Rows are points. The window is the flat piece filled in between its corners: a triangle in 3 columns, a solid with four corners in 4, and so on. A path goes straight from each point to the next, and from the last back to the first. List the points from which the path goes on through the window.

Window (3 x 3):
[[-1.5 -1.6  1.0]
 [-3.9  5.8  0.1]
 [ 6.7 -5.4  4.7]]
Path:
(1): [ 3.6 -3.1  5.5]
(2): [ 6.4 -2.9  1.7]
(3): [-0.5  4.4 -2.7]
(4): [-4.2  1.3  3.0]
(5): [-5.7  4.1  3.8]
(6): [ 0.7  6.6 -3.0]
(7): [ 0.1  0.1 -3.2]
(8): [-0.5 -0.6  4.8]
(9): [ 6.8 -7.6 10.5]
(10): [ 6.5 -6.0 -1.1]
(11): [ 3.4 -0.3 -2.1]
(12): [-0.1  0.5  4.7]
Through the window after points: 3, 7, 11

Window (4 x 4):
[[ 1.9 -5.8  1.1  3.5]
 [ 6.2  4.7  2.2 -1.7]
 [-7.4 -6.7 -3.9  6.8]
 [ 3.1  0.9 -4.1 -4.5]]
Path:
(1): [-2.2 -1.1  3.0 -0.9]
(2): [ 1.1 -2.0 -1.3  7.2]
(3): [-1.4 -4.2 -5.9  5.5]
(4): [-6.9 -5.5  0.2  4.6]
(5): [-5.0 -7.0  2.4  0.8]
(6): [ 1.8 -4.4 -2.9  6.5]
(7): [ 3.4  1.8 -5.1  7.4]
(8): [-1.9 -2.2  1.0  0.1]
Through the window after points: 3, 5, 7

Window (6 x 6):
[[  8.9  -0.3   2.4  -1.1  -1.1   1.2]
 [  3.2  -8.2  -4.8   2.7   2.8  -1.7]
 [-12.7   0.0   9.1   3.1  -5.8  -5.2]
 [ -2.9   2.0   0.0  -2.6  -4.1  -2.3]
 [  0.6   1.0   0.6   2.3   3.2  -2.9]
 [ -0.5  -9.8  -3.5  -4.3   8.2  -2.5]]
Path:
(1): [-0.1  0.7  1.4  3.8 -0.6  1.5]
(2): [-2.2 -3.7 -2.5 -1.0  0.8  1.4]
(3): [ 2.7 -3.1 -1.0  0.5 -0.4 -6.7]
(4): [  2.6   0.5   3.3  -0.7  -1.8 -10.5]
(5): [-3.1  1.0  2.8  1.8 -3.1  3.1]
(6): [-2.2 -2.0  1.5  0.3  2.2  1.6]
(7): [ 2.3 -6.5 -0.7 -0.9  1.1 -9.7]
(8): [ 5.7  0.4 -0.1 -0.2 -0.9 -8.0]
(9): [-1.4 -2.3  3.7  1.1  1.6  6.2]
(10): [-11.0  -0.6   6.4   3.3  -3.5   3.7]
(11): [-7.0 -1.5  6.1  1.6 -3.7 -8.8]
(12): [ 3.6 -1.1 -0.7 -2.2 -4.4 -9.6]
Through the window after points: 2, 6, 8, 10

Window (8 x 8):
[[  3.1  -2.2   2.7  -9.1  -4.0   0.5  -4.2   2.2]
 [ -0.5  -8.7  -3.8   3.4   9.7   1.1  -1.4   0.4]
 [  2.6   8.1  -3.3  -0.2  -2.3  -4.3  -0.4 -10.0]
 [ -6.4   2.5  -4.5   5.1   9.5   1.6  -0.8   0.3]
 [  1.3   5.7   9.6   3.0  -3.1   4.4  -2.2  -0.5]
 [ -2.7  -3.4   0.4  -2.8  -5.7  -7.5  -4.0  -1.6]
 [ -3.0   1.9  -5.7   7.0   2.0  13.2  -3.4  -1.3]
 [  1.9   4.5  -6.7   5.6   3.9   3.3   8.8  -1.8]]
Path:
(1): [ 5.9 -0.3 -3.6  5.0  2.0 -0.1 -3.4  4.2]
(2): [-3.7 -1.7  3.2  0.3  1.8  1.7 -0.3 -3.4]
(3): [-0.3  1.6  1.8  0.1 -0.8  5.1  2.2 -4.7]
(4): [ 3.3  2.5  0.2  4.4 -1.4  2.4 -0.9  1.4]
(5): [ 3.3  6.1 -3.1  1.9 -0.3 -3.1 -1.8 -4.9]
(6): [ -2.6   5.6  -2.4  -1.8  -2.9   1.1   1.7 -12.3]
(7): [-1.8  3.3 -1.0 -0.8  0.9  2.6  2.0 -7.3]
(8): [ 5.8  8.3 -1.9  4.1  0.9 -1.3 -2.7 -3.8]
(9): [ 2.8  4.1 -3.2  2.6 -0.4 -2.6 -6.3 -2.9]
(10): [-3.5  3.0  1.7 -3.0 -1.6  2.6  0.3 -7.1]
(11): [-8.1 -3.1  1.7 -0.8  2.3  0.6 -1.5 -7.1]
(12): [ 2.0  2.7 -2.8  0.9 -1.1 -6.0 -8.1  5.0]
(13): [ 0.6  1.4 -6.4  5.6  0.6  6.7 -5.3  2.5]
(14): [-4.7  1.0 -1.5  3.5  2.8 11.8  0.3 -5.1]
(15): [-1.6 -0.7 -1.8  2.3  2.0  4.2  1.8 -6.5]
(16): [ 4.6  7.6 -3.2  3.3  3.3 -1.7 -4.5  2.1]
Through the window after points: 1, 5, 13

Window (9 x 9):
[[  1.0   2.4  -5.7   3.1   0.5   0.3 -10.0  -6.3  -0.9]
 [ -5.6   8.3   2.9  -0.2   5.1  -1.4   2.2 -12.5   2.2]
 [ -3.6   2.1  -3.7  -1.2   0.9  -5.0  -5.2   7.8   0.1]
 [  0.6   0.9  -0.8  -3.0  -2.9  -5.8 -10.1   2.2  -3.5]
 [  0.4   7.1   0.7  -6.8  -1.3   2.9  -4.1   5.3  -0.9]
 [ -4.9  -7.1   3.5   0.4  -4.6  -2.0  -2.6   5.0   4.5]
 [  1.8  -8.5  -5.4   1.0  -1.1  -1.7   4.8   5.2  -0.3]
 [  7.6  -0.5   8.6   4.1   3.2   8.3   0.9   4.0  -4.2]
 [ -6.0  -0.5  -4.4  -8.8   0.9   1.9  -5.9   6.6  -5.9]]
Path:
(1): [-2.9  3.9 -0.8  0.6 -8.3 -2.1 -5.6  4.6 -7.2]
(2): [-9.9  2.0  1.5  0.1 -5.3  1.9 -5.9  1.1 -9.8]
(3): [  0.0  -0.7  -6.2 -10.7   6.3  -0.1  -3.5   6.3   1.3]
(4): [-0.5  0.9  0.2 -0.3  4.9 -1.1 -3.9 -1.1  2.4]
(5): [ 0.4  6.5  2.3  1.0 -7.5  0.3  1.8 -0.6 -3.1]
(6): [-3.8  4.0 -0.9  3.7 -7.3 -3.8 -1.5  2.2 -6.5]
(7): [ 0.8 -3.8 -1.0  0.8  4.6 -0.1 -0.8 -0.6  1.0]
(8): [ 5.1 -1.0  0.7 -3.1  7.1  3.1 -4.6  0.4 -1.7]
(9): [-2.5  4.5 -1.6 -0.4 -2.0  0.5 -1.3  2.2 -3.5]
(10): [-6.9  3.2  0.3  2.3 -1.9 -2.0 -0.2 -3.0 -3.8]
(11): [ 0.4 -2.2  0.7 -4.2  3.3 -0.3 -1.4  0.2  5.5]
(12): [ 1.6 -0.3 -0.5 -3.9  1.7 -4.2 -8.3  1.6 -0.1]
Through the window after points: 2, 10, 12

Window (11 x 11):
[[  6.3   2.4   1.8   4.7   0.2  -0.1   5.9   4.9  -6.9  -1.2  -2.0]
 [ -7.9  -5.6   5.7   2.2  -6.7   3.3   0.8  -3.0   7.0  -1.7  -2.1]
 [  2.5   0.8  -2.3  -2.4   1.4  -2.5 -13.8   8.2  -2.5  -0.7  -2.7]
 [  7.3   2.9   3.4   7.6   2.4  -1.4   4.6  -2.9   0.5   3.1  -2.5]
 [  4.0   5.2   7.6   1.8   0.9  -3.4   4.8   3.0   3.0  -5.6  -0.1]
 [ 12.9   1.2  -0.4   7.1   6.0   4.7  -2.5   4.9  -5.3  -1.6   3.8]
 [ -7.3   0.4  -0.6   6.0  -3.9   2.0  -6.3  -2.7   0.0   3.6   8.3]
 [ -4.2  -4.3  -1.2  -1.9  -8.0   3.3   1.9  -2.9   7.1   3.9   5.0]
 [ -4.8   4.1   7.7   6.7   6.1  -0.9   7.4   5.8   6.0   3.6  -2.8]
 [ -3.9  -3.1  -6.5  -8.2  -3.6   4.2  -4.1  -6.3   1.0  -8.0   0.0]
 [ -3.7  -0.4  11.0  -0.9   2.8   0.4   3.4  -1.9   0.2   2.7   2.8]]
Path:
(1): [ 0.7 -0.3  3.7  3.8  1.8 -2.9  1.2  1.4 -0.2 -2.2  0.2]
(2): [ 3.8  8.8  4.2  2.5  0.3  6.9  1.9 -1.2  0.1  3.1 -2.3]
(3): [ 4.5  8.9  3.1  1.7  0.9  4.2 -0.6  3.2 -1.4  2.2  1.8]
(4): [ 2.6 -0.4  1.2  3.5  2.3 -2.2  1.0  0.8  0.4 -0.9 -0.4]
(5): [-0.7 -6.0  1.2  2.9 -0.5 -1.5 -0.7 -2.1  0.7 -1.3  3.1]
(6): [ 3.4  8.4  2.8 -0.1 -2.9  6.1  0.6  1.4  0.0  1.4 -0.1]
(7): [ 3.2 10.3  3.6  1.2  1.2  7.3 -2.9  1.7  1.9  5.7 -3.4]
(8): [ 4.8 -1.8  1.2  4.9  2.2 -5.1  3.7 -0.1 -2.4 -2.1  3.0]
Through the window after points: none

Window (12 x 12):
[[  2.4  -0.4   6.1  -7.8  -7.1   2.9   6.5   1.1   3.6   1.6  -1.1   4.9]
 [  2.7  -6.8   1.2  -2.1 -11.8  -0.3   6.2  -4.9   3.6  -9.1  -4.0   3.5]
 [  4.8  -6.6   1.1  -4.4   9.8   0.7  -5.7   2.6   0.8   1.9  -2.1  -3.0]
 [ -4.3  -4.1   3.2   0.4  -5.4   2.8   6.1 -11.2   4.3  -3.9  -1.1   2.7]
 [ -1.3  -2.5  -5.5  -3.1   7.3   0.1  -6.4   2.7  -2.9   2.4  -5.4   3.8]
 [  4.6   1.6   4.0  -5.7  -6.8   1.4  -2.6  -7.3  11.2  -4.4   3.0   5.1]
 [  3.9  -2.3  -7.0   5.8   8.2  -4.5   1.7  -3.4  -2.6   5.3   0.8   4.6]
 [ -2.7   2.5   2.8   2.7  -4.8  -1.0  -4.3  -4.8  -9.8   1.1   2.7  -8.6]
 [ -1.7  -5.6  -0.9  -7.9  -5.1  -0.2   2.8  -3.5   4.7  -5.4   5.1   1.5]
 [ -0.3   5.1   0.1   1.5   1.2   5.8   3.0   0.9 -10.5  -4.2  -0.1  -5.9]
 [ -5.5   4.5   0.4   6.8  -6.0   2.9  -0.1   1.6  -3.3  -1.4   1.6 -12.0]
 [  4.0  -1.8  -9.3  -3.5   7.1  -0.9   0.8  -4.1  -1.7   5.5  -5.7  -1.7]]
Path:
(1): [ 2.4  5.3  1.7  0.4  2.2 -3.6  2.0  0.1  0.2 -1.1 -7.7 -1.2]
(2): [ 1.9 -2.6 -0.6 -5.6  6.1 -2.2  0.0 -0.7 -1.2 -1.7 -2.9 -1.1]
(3): [ 2.8 -3.7  0.1  0.5  1.3  5.4 -3.5  0.4 -0.2  2.3  1.2 -3.3]
(4): [ 6.4  1.2 -4.8 -2.1 -4.6  8.2  0.8  0.5 -1.0  3.7  0.9  3.2]
(5): [-1.7  0.1  5.7 -3.4 -1.5 -2.8  1.4 -4.9  3.3 -5.6 -0.2 -1.3]
(6): [ 0.6 -3.3  8.6 -9.0 -1.9 -9.4  9.6 -1.5  9.0 -3.2 -3.3  4.7]
(7): [ 3.0 -3.6 -8.0  3.0  2.6  6.9 -6.9 -3.2 -3.3  4.6  1.1 -1.0]
(8): [ 1.3 -4.2 -0.6 -4.1 -2.6  3.2  0.3 -4.4 -2.0  1.9 -1.0  0.7]
(9): [ 0.9  5.3  1.5  0.9  4.3 -6.7  5.3 -1.5  4.6 -6.1 -1.7  1.9]
(10): [ 0.7  4.0  4.4 -0.6  0.5 -3.8  3.0 -1.4  1.8 -1.5 -2.3  1.6]
(11): [  3.6 -10.8  -5.7  -3.4  -6.8   8.7   1.0  -5.6  -0.7  -2.3   4.8  -2.4]
(12): [-0.8 -5.3 -3.8  2.0 -0.6  5.6  1.3 -0.4 -1.9 -0.3  0.3  0.9]
(13): [-0.6  2.6  2.3 -3.4  0.1 -5.3  1.0 -4.1 -2.6 -0.2 -3.7 -4.2]
(14): [-2.8  3.4  4.7 -3.7 -1.3 -7.2  6.6 -3.5  1.5 -6.1 -1.9  0.7]
(15): [ 3.0 -1.4 -1.1  0.0 -3.5  3.0 -0.5 -4.7 -0.8  0.1  2.0 -2.0]
(16): [ 1.2 -4.6 -5.4  0.0  3.0  3.8  0.7 -2.9 -5.5  1.7  4.1  0.1]
Through the window after points: 2, 4, 16

Window (14 x 14):
[[  0.2  -4.2   4.9  -7.6   1.7  -6.8  -4.9  -7.9   1.4  -1.9  -3.9  -3.6
   -8.8   6.5]
 [  0.5   4.5   2.6   5.9  -7.9  -0.5  -1.4  -2.0   7.5  -1.5 -10.4   3.1
    0.1   0.9]
 [ 10.2  -7.0   5.1  -3.4   1.1  -0.2   1.2  -0.3  -3.9  -3.1  -1.8  -2.9
   -6.3  -5.3]
 [ -9.6  -4.4  -0.1   9.1  -3.3  -2.4  -2.4  -0.3   4.8  -0.4  -0.9  -5.0
    9.2   5.3]
 [ -0.6   3.0  -4.3  -0.8  -6.0   0.9 -10.3   1.4   2.4   2.4   0.3   0.3
   -0.9  -6.0]
 [  9.7  -2.5   3.3  -4.0  10.4  -2.9   1.9   2.4  -4.6   2.6  -2.8  -3.3
    4.2   0.1]
 [ -5.4  -1.0   3.1 -11.9   0.7   2.4  -6.1   8.6   4.4   1.3  -6.0  -9.0
   -3.6  -2.4]
 [  2.5   3.7   1.1  -4.6   2.3   2.0  -1.2  12.0   1.3  -6.2   0.7  -5.0
    4.5   3.2]
 [ -2.2   3.2   7.8   3.2   0.5   3.4   0.3   0.5  -1.9   5.6  -2.4  -6.8
   -6.4  -1.2]
 [ -6.9   5.3   3.6  -2.8   9.8   1.5   2.7   3.9   0.2   1.1  10.7  -0.1
    0.5  -5.5]
 [ -2.5   9.9  -4.0   0.2   3.2  -7.6   8.4  -0.1   6.1   0.8  -5.3  -5.0
    0.6   5.3]
 [ -3.3   1.7   4.1   4.2   7.4   9.9   3.2  -1.9   1.1  -2.9  -1.0  -3.9
   -6.8   0.3]
 [ -2.2  -8.3  -0.1 -11.3  -3.0   5.3  -2.4   7.3  -3.0  -7.1  -1.5   0.2
    1.8   7.5]
 [ -3.9   3.7   2.7  -5.4   1.1   6.9   1.2   1.3   4.8   0.1   4.2  -5.6
    1.8   0.4]]
Path:
(1): [-1.8  0.6  1.3  1.0  1.5  0.0  0.9  3.2  4.0  3.0  1.4 -3.2 -0.3  4.9]
(2): [-2.0 -3.2 -0.5 -1.2  0.4  0.6  3.3 10.9  6.4  6.7  4.9  3.9 -1.7  2.4]
(3): [ -4.8   7.1   3.3  -2.4   0.8   0.3  -6.4  -5.4   1.1  -6.6  -9.5 -10.2
   1.9   0.9]
(4): [-4.7  0.7  1.4 -8.6 -0.3  0.5 -0.5 -3.9 -4.5 -5.5 -4.7 -7.0 -1.7  0.8]
(5): [ 4.1 -3.7  1.5  1.2  3.6  1.2 -0.3  7.1  6.7  0.5  2.3  1.9 -0.9  1.7]
(6): [-2.7 -2.6 -2.0  1.7 -1.6  2.7  0.9  2.9  8.1  4.4  1.1 -2.1 -3.8  5.9]
(7): [-4.1  3.2  5.0 -0.1  0.9  1.5 -1.7 -0.7 -0.8 -3.6 -2.3 -4.2 -0.3 -2.5]
(8): [-2.7  3.2  1.2  0.1  1.8  0.4 -0.5 -4.4 -1.0 -5.2 -0.4 -8.2  4.5  1.2]
(9): [-2.6 -1.8  3.3  2.4  0.5  2.2 -0.3  3.8  2.6  1.3 -1.5 -2.8 -1.6  1.4]
(10): [ 0.2 -1.8  1.0 -0.3  0.3  1.0  0.5  5.6  2.9  2.0 -3.6  0.6 -2.9  3.9]
(11): [-1.8  0.9  2.6 -3.1  0.7 -1.0 -2.5 -0.7 -1.2 -3.1 -2.4 -5.0 -0.3 -0.7]
(12): [-1.6  4.1  2.8 -5.6 -1.3 -2.5 -1.6 -1.7 -8.1 -3.7 -6.6 -4.1 -1.6 -7.6]
(13): [-2.6 -2.0  2.1 -2.5  2.7  2.1 -2.6  6.0  5.5  1.9 -0.7 -4.1 -2.4  2.5]
(14): [-0.7 -1.7 -5.1  3.1  2.7 -2.8  2.8  6.5  6.2  5.8 -1.7 -3.8 -8.5  4.7]
(15): [-4.7  5.6  5.1 -5.1 -1.2  0.9 -0.7 -1.9  0.2 -5.9 -2.0 -3.7  5.3  0.7]
(16): [-3.9  1.0  2.9 -1.0 -1.1  5.2 -1.1  3.0 -1.8 -3.8 -4.8 -5.1  3.4 -5.1]
Through the window after points: 8

Window (14 x 14):
[[  5.3   6.6   0.0   2.4   3.8   2.5  -2.1  -3.6   3.1   5.7  -0.8  -3.7
   -2.8  -6.9]
 [ -1.6  -0.3  13.4  10.2   0.2   2.5   8.9  -5.3   5.5   2.0  -6.3   8.0
    5.8   4.6]
 [  0.7   2.2  -5.1   3.6   5.6   7.8   7.4   5.8  -1.8   3.0  -0.4   0.5
   -1.1  -7.1]
 [  3.7  -1.7   5.0   9.8   8.0   2.1  -0.6   3.1   1.4  -0.2  -0.5   0.2
    1.9  -0.5]
 [ -5.9  -4.4   4.4   2.7   2.5  -7.0   5.6  -5.3   4.3   0.1  -6.0   1.0
    6.7   1.2]
 [  0.1   3.8  -0.6   1.0   0.8  -2.9  -5.9   5.1  -4.9   2.5  -2.9  -1.6
   -7.1  -0.1]
 [  5.2  -3.7  -3.4  -3.1   4.2  13.7   0.9  -2.7  -3.5   6.5  -0.4   4.0
   -3.3  -5.6]
 [  4.3  -3.7  -0.5  -0.2  -6.3  -2.6   3.4   9.5   9.7   6.3   4.2   2.4
   -1.0  -3.0]
 [ -8.6  -1.7   2.7   0.7  -8.9   0.4  -0.7   0.1  -1.3  -2.2   1.0  -1.7
    5.7   0.8]
 [ -6.4   5.8  -4.4   2.4  -6.1  -5.4  -2.0   0.5  -0.7 -10.7  -0.8  -0.5
    6.9  10.3]
 [  3.0   0.9   5.4   0.2   9.1  -7.2   9.3   2.9   0.3   3.5   4.4   5.9
    6.3  -8.5]
 [ -5.7   2.4  -3.7  -7.5   2.3   8.2  -0.2   3.2   1.1  -5.0   0.8   1.4
   -1.4  -4.9]
 [ -0.4  -0.5  -4.7   0.2   3.9  -0.5   1.9  -0.4  -1.1  -0.6   4.0   5.1
   -4.8 -12.6]
 [ -7.0   5.0  -2.6   1.1   2.8  -3.9  -5.7  -5.2   7.4  11.3   2.3   3.9
    2.5  -4.1]]
Path:
(1): [-1.8  0.6  2.1  1.0  2.5  4.5  6.6  0.0 -1.7  0.5  2.1 -5.4 -0.2  1.6]
(2): [-2.0  1.2 -5.5  1.3 -3.9 -0.9 -9.5  1.8  3.2  0.2 -5.6  9.0 -0.4 -3.8]
(3): [-0.9  0.8  1.7  3.4  0.1  0.3 -0.4  2.7  3.2  0.6 -1.5  2.2  3.2 -4.3]
(4): [-5.8 -1.9 -5.0 -2.8  3.8 -3.0  6.6 -1.4 -1.8  3.3  4.4  3.2 -3.1  4.1]
(5): [ 1.5 -0.5 -2.0 -0.8  1.2  3.3  3.4  3.7  0.6  1.9  5.3  0.9 -3.5  0.1]
(6): [-1.4 -3.0  2.5  1.6 -5.0  1.1 -1.4 -1.2  3.7  4.7 -5.7  3.4  6.4 -7.5]
(7): [ 1.0 -6.1 -1.7  4.1 -4.2 -1.2 -0.3  4.1  2.0  0.6 -6.1  0.2  6.9 -6.3]
(8): [-0.1  5.6  3.8  0.1  5.5  2.3  7.0  1.6  0.3 -0.4  5.7  2.9 -4.6  2.3]
(9): [-0.9 -0.2  0.1 -2.5  3.7 -1.0 -3.6 -2.1  2.4  7.5  7.6 -3.6 -4.5 -0.7]
(10): [-1.7  1.9 -2.2  2.9 -1.1  2.2  2.2  2.7 -0.8 -2.7 -4.9  4.2  4.4 -5.3]
(11): [-2.6  0.5 -2.6 -1.7 -1.0  2.0 -1.5  2.8  1.6 -0.9 -1.2  1.3  3.5 -3.7]
(12): [-2.1  1.8  1.7  0.6  0.8  1.0  4.8  1.1  3.3 -1.5  1.8  2.5 -1.7  1.6]
Through the window after points: 5, 11
